Rows are points. The points of each table are mixes of a few directions, plus a little noise. How many directions does each table use, and how many do they share? Where both have some left over, give the other angles between the two spaces (their principal angles), to ten degrees, smallest first.

First (7 x 2)
5.3  -5.3
0.7  -0.8
-0.8  0.7
-1.3  1.3
3.9  -4.1
-3.5  3.6
-4.2  4.4
Second (5 x 2)
-3.1  3.2
4.6  -4.7
-4.3  4.5
2.1  -2.2
0.7  -0.7
Directions: first 1, second 1, shared 1

First (6 x 4)
1.3  -1.9  0.2  2.8
-1.1  -0.5  -3.9  -0.5
0.7  0.4  2.3  0.3
-4.1  -0.1  -11.0  -3.7
1.0  1.3  4.9  -0.2
2.0  0.9  7.1  1.2
Second (8 x 4)
-2.6  4.3  3.9  -7.1
0.2  -2.6  -2.4  2.1
-0.2  4.5  -1.5  -2.1
2.1  -7.5  -1.8  7.5
3.8  3.8  -2.8  4.7
-0.2  -0.2  4.0  -1.2
-1.8  -2.2  2.2  -2.3
-1.3  -0.2  -1.7  -1.6
Directions: first 2, second 3, shared 2

First (8 x 8)
-6.7  5.8  1.1  -2.4  0.5  10.4  -0.1  -2.1
3.3  -3.0  -0.6  1.2  -0.1  -5.1  0.1  0.9
-3.3  3.1  0.6  -1.2  0.1  5.2  -0.1  -1.1
-3.3  2.9  0.5  -1.3  0.3  5.3  -0.1  -1.0
0.8  -0.7  -0.2  0.3  -0.1  -1.2  0.1  0.2
-1.5  1.4  0.3  -0.6  0.2  2.4  -0.1  -0.5
2.4  -2.1  -0.5  0.8  -0.1  -3.9  0.0  0.8
8.4  -7.5  -1.5  3.0  -0.5  -13.4  0.1  2.7
Second (9 x 8)
0.8  -3.8  -0.3  4.3  4.9  -2.0  -2.9  2.0
-0.9  2.7  0.3  -3.0  -2.2  1.4  1.7  -1.3
-1.2  -1.6  0.2  1.8  7.4  -0.5  -2.1  1.1
-1.7  -0.7  0.4  0.9  7.4  0.0  -1.6  0.7
1.4  -1.6  -0.4  1.7  -1.3  -1.0  -0.6  0.6
-4.6  7.7  1.3  -8.5  0.1  4.5  4.1  -3.4
3.3  0.1  -0.8  -0.4  -11.9  -0.5  2.1  -0.9
0.8  -4.1  -0.3  4.7  5.5  -2.1  -3.1  2.2
2.0  1.2  -0.5  -1.6  -9.9  0.2  2.3  -1.1
Directions: first 1, second 2, shared 0; angles 40

First (9 x 11)
2.0  -2.3  5.3  -0.4  4.5  -1.0  2.0  -0.3  -4.2  6.4  1.6
0.2  -0.6  4.1  0.8  4.6  2.0  1.9  1.9  -4.0  1.9  2.9
4.1  -4.5  -0.4  -4.3  -3.9  0.3  -4.0  0.6  -0.2  2.0  -0.1
2.7  -3.7  -4.4  -6.1  -7.2  3.9  -5.9  3.3  -0.8  1.1  1.9
-0.9  1.9  0.8  1.8  1.8  -6.4  3.5  -4.9  1.7  4.7  -3.6
1.0  -0.6  -3.6  -0.9  -5.1  0.9  -3.9  0.1  4.0  -6.1  -1.5
-9.7  9.5  -5.2  4.8  2.4  2.9  4.8  1.7  0.6  -4.2  2.0
0.4  0.4  3.1  3.7  2.4  -2.0  1.0  -1.8  2.5  -5.5  -2.4
0.0  0.1  0.5  0.8  0.6  -0.7  0.5  -0.6  0.5  -0.7  -0.3
Second (10 x 11)
2.3  -2.6  3.7  1.1  3.4  3.5  -2.5  2.0  -3.9  -0.3  0.9
3.3  -2.2  -0.2  0.6  1.6  -1.2  -5.5  -1.3  -1.1  -1.3  -5.3
-4.9  3.2  -2.1  3.5  -3.7  4.0  5.8  -2.6  1.1  4.3  2.9
0.3  2.0  1.7  -1.9  6.6  -4.1  -4.3  3.8  -2.1  -3.6  -0.7
-1.5  1.9  1.6  2.7  -3.2  -2.1  3.5  -3.6  5.6  -1.0  0.3
-0.6  0.3  1.3  -1.5  -3.0  -0.4  2.5  0.2  2.4  0.9  3.5
-1.0  -1.0  0.5  3.5  -3.6  6.8  2.8  -2.3  -0.8  4.7  2.7
-4.8  2.2  -4.5  4.4  -4.0  2.9  8.7  -4.7  2.7  1.5  -0.9
4.7  -4.4  0.0  -6.9  4.3  -4.0  -3.5  5.5  -3.5  -4.9  -2.1
2.0  0.7  -1.6  -5.4  2.0  -5.5  -8.1  3.0  -1.0  -0.2  -2.0
Directions: first 4, second 6, shared 3; angles 80
